Every row gives one point. A path goes straight from each point to the next, and from the last back to the first. The post is the endless flat space through its rows: a point in 2 columns, a line in 3, a plane in 4, and so on, so that a path can go around it. Count how often the path circles the post. Going back the other way cancels.

Post (1 x 2):
[[-0.11 -0.02]]
Path (17 x 2):
[[ 0.54 -0.07]
 [ 0.06 -0.43]
 [-0.28 -0.21]
 [-0.77 -0.39]
 [-0.07 -0.60]
 [ 0.33 -0.13]
 [ 0.24 -0.01]
 [ 0.17 -0.47]
 [-0.29 -0.88]
 [-0.65 -0.41]
 [ 0.06 -0.54]
 [ 0.25 -0.12]
 [ 0.47  0.52]
 [-0.12  0.84]
 [-0.31  0.06]
 [-0.12  0.36]
 [ 0.18  0.50]]
Times around: 0

Post (7 x 8):
[[ 0.13 -0.14 -0.15  0.23  0.33 -0.44  0.41 -0.20]
 [-0.30  0.14  0.28  0.48  0.22  0.22 -0.52  0.11]
 [-0.32 -0.16 -0.09 -0.37  0.38 -0.09  0.14 -0.08]
 [ 0.13 -0.75 -0.60  0.71 -0.74 -0.45  0.56  0.53]
 [-0.14  0.74  0.16  0.37  0.05 -0.06 -0.41  0.63]
 [ 0.05 -0.21  0.35 -0.26  0.23 -0.15  1.12 -0.29]
 [-0.11  0.11  0.26  0.30 -0.60 -0.14 -0.50 -0.30]]
Path (19 x 8):
[[ 0.04 -0.13  0.47  0.09  0.08  0.26  0.57  0.63]
 [ 0.23  0.35 -0.08 -0.06  0.01  0.14 -0.12  0.28]
 [ 0.17  0.16  0.10  0.90 -0.54  0.22  0.23  0.39]
 [-0.18 -0.03 -0.29  0.17 -0.07  0.45 -0.20 -0.19]
 [-0.26  0.59  0.27  0.61 -0.12 -0.07  0.67 -0.06]
 [-0.32  0.25 -0.14  0.07  0.04 -0.89  0.39  0.14]
 [-0.10 -0.24 -0.46 -0.12  0.28 -0.62  0.15  0.20]
 [ 0.23  0.15  0.16  0.14  0.08 -0.26 -0.42  0.38]
 [ 0.15  0.38  0.75  0.36  0.48 -0.30  1.13  0.51]
 [-0.34 -0.68 -0.27  0.26 -0.22 -0.48  0.67  0.14]
 [ 0.06  0.29  0.08  0.07  0.43 -0.39  0.14  0.57]
 [ 0.25 -0.26  0.17 -0.27 -0.30 -0.29 -0.64 -0.54]
 [ 0.11  0.32  0.79 -0.49 -0.59  0.77  0.04 -0.11]
 [-0.19 -0.43  0.14  0.20 -0.78 -0.02  0.19 -0.64]
 [-1.33 -0.28 -0.30 -0.17 -0.04  0.33 -0.81  0.48]
 [-0.48 -0.57  0.27  0.66 -0.04 -0.46 -0.09  0.47]
 [-0.16  0.00  0.41 -0.46 -0.08 -0.13  0.34  0.18]
 [ 0.12  0.49  0.46  0.71  0.05 -0.44  0.03  0.31]
 [ 0.10 -0.19 -0.38  0.32 -0.54 -0.75  0.20  0.79]]
Times around: 2
